Every row gives one point. Each copy is the shape, with its points in the same order, turned, moved and blurred by noise. Is it also mirrored, or only turned?

Shape (5 x 2):
[[-0.08 -0.06]
 [-0.02 -0.39]
 [-0.35  0.80]
 [ 0.29  0.10]
 [ 0.69  0.30]]
Copy 1, 5 rows:
[[ 0.05 -0.16]
 [ 0.25 -0.43]
 [-0.37  0.62]
 [-0.30 -0.29]
 [-0.76 -0.45]]
Copy 1 is: mirrored
Copy 2 (5 x 2):
[[ 0.27 -0.07]
 [ 0.27 -0.43]
 [ 0.30  0.78]
 [-0.13 -0.02]
 [-0.55  0.07]]
Copy 2 is: mirrored

Shape (7 x 3):
[[ 0.16  0.26  0.58]
 [ 0.40  0.54 -0.27]
 [-0.24  0.52  0.35]
 [-0.13 -0.39 -0.01]
 [ 0.24 -0.06 -1.03]
 [-0.08 -0.40  0.21]
 [-0.12 -0.48 -0.04]]
Copy 1:
[[-0.67  0.35  0.14]
 [ 0.10  0.73 -0.25]
 [-0.35  0.57  0.50]
 [ 0.20 -0.19  0.22]
 [ 0.87  0.24 -0.34]
 [-0.10 -0.30  0.25]
 [ 0.22 -0.34  0.11]]
Copy 1 is: mirrored
Copy 2:
[[ 0.41  0.47 -0.03]
 [-0.11  0.32 -0.79]
 [-0.02  0.72  0.00]
 [-0.08 -0.27  0.18]
 [-0.63 -0.52 -0.80]
 [ 0.12 -0.21  0.22]
 [-0.09 -0.35  0.18]]
Copy 2 is: only turned
Copy 3 (7 x 3):
[[ 0.63  0.20  0.10]
 [-0.08  0.17 -0.54]
 [ 0.29  0.58  0.18]
 [-0.12 -0.26  0.48]
 [-0.92 -0.27 -0.29]
 [ 0.11 -0.27  0.54]
 [-0.15 -0.34  0.51]]
Copy 3 is: only turned
Copy 4, 7 rows:
[[ 0.15  0.52  0.34]
 [-0.28  0.62 -0.51]
 [-0.38  0.60  0.41]
 [-0.11 -0.24  0.12]
 [-0.55 -0.20 -0.86]
 [ 0.07 -0.26  0.24]
 [-0.10 -0.38  0.07]]
Copy 4 is: only turned

Shape, 8 rows:
[[-0.64 -0.12 -0.32  0.30]
 [-0.38  0.04  0.39 -0.08]
 [ 0.35  0.32 -0.18 -0.06]
 [ 0.14 -0.47 -0.17 -0.55]
 [ 0.43  0.72 -0.52 -0.32]
 [-0.01  0.26  0.51 -0.66]
 [-0.28 -0.35 -0.31 -0.46]
 [ 0.33  0.79  0.44 -0.23]]
Copy 1:
[[-0.14 -0.61  0.11 -0.69]
 [-0.05  0.18  0.24 -0.42]
 [ 0.19 -0.24  0.05  0.40]
 [-0.65 -0.02 -0.29  0.25]
 [ 0.26 -0.47  0.28  0.79]
 [-0.07  0.59  0.38  0.18]
 [-0.71 -0.23 -0.06 -0.03]
 [ 0.59  0.40  0.34  0.37]]
Copy 1 is: only turned
Copy 2 (8 x 4):
[[-0.29 -0.09  0.48 -0.66]
 [ 0.40  0.02  0.29 -0.17]
 [-0.15  0.23 -0.40 -0.01]
 [-0.27  0.29  0.44  0.53]
 [-0.32  0.68 -0.64 -0.06]
 [ 0.60  0.48  0.07  0.31]
 [-0.26  0.36  0.65  0.07]
 [ 0.54  0.35 -0.60  0.06]]
Copy 2 is: mirrored
Copy 3, 8 rows:
[[ 0.04  0.33  0.36  0.59]
 [ 0.42  0.34 -0.29  0.19]
 [ 0.02 -0.21 -0.05 -0.36]
 [-0.59  0.37 -0.49 -0.04]
 [-0.15 -0.82 -0.16 -0.33]
 [ 0.31  0.10 -0.88 -0.07]
 [-0.42  0.26 -0.33  0.36]
 [ 0.64 -0.38 -0.48 -0.44]]
Copy 3 is: only turned

Shape:
[[ 0.05 -0.84 -0.39 -0.14  0.39  0.13]
 [ 0.11  0.14  0.54 -0.34  0.44 -0.60]
 [ 0.06 -0.30  0.49 -0.67  0.79 -0.14]
 [-0.20  0.02 -0.28 -0.06  0.44  0.29]
 [ 0.08 -0.55 -0.72 -0.28  0.07  0.08]
 [ 0.18 -0.42 -0.55  0.44  0.14 -0.01]
 [ 0.32 -0.56  0.18  0.25 -0.85  0.42]
 [ 0.58  0.34  0.19  0.23 -0.13  0.40]
 [-0.18 -0.40  0.01 -0.24  0.33  0.11]]
Copy 1:
[[-0.35  0.42 -0.76  0.31  0.24  0.55]
 [ 0.09  0.08  0.21 -0.60  0.72  0.12]
 [-0.32 -0.07 -0.35 -0.56  0.91  0.45]
 [-0.37 -0.27 -0.25  0.17 -0.03  0.25]
 [-0.07  0.22 -0.75  0.62  0.25  0.24]
 [ 0.01  0.50 -0.23  0.42 -0.27  0.48]
 [ 0.56  0.49 -0.99 -0.31 -0.61 -0.01]
 [ 0.59 -0.34 -0.24 -0.34 -0.42  0.37]
 [-0.35  0.10 -0.47 -0.12  0.25  0.20]]
Copy 1 is: mirrored
Copy 2 (9 x 6):
[[-0.34  0.01  0.43  0.46 -0.02 -0.50]
 [-0.41 -0.40 -0.59  0.16  0.66  0.28]
 [-0.89 -0.61 -0.11  0.33  0.50  0.00]
 [-0.50  0.04  0.07 -0.31 -0.09 -0.23]
 [-0.17  0.37  0.64  0.21  0.15 -0.33]
 [ 0.24  0.17  0.11  0.05 -0.06 -0.57]
 [ 0.67 -0.44  0.61  0.17 -0.40  0.37]
 [ 0.33 -0.60  0.14 -0.63  0.11  0.06]
 [-0.52 -0.15  0.16  0.21 -0.05 -0.04]]
Copy 2 is: only turned
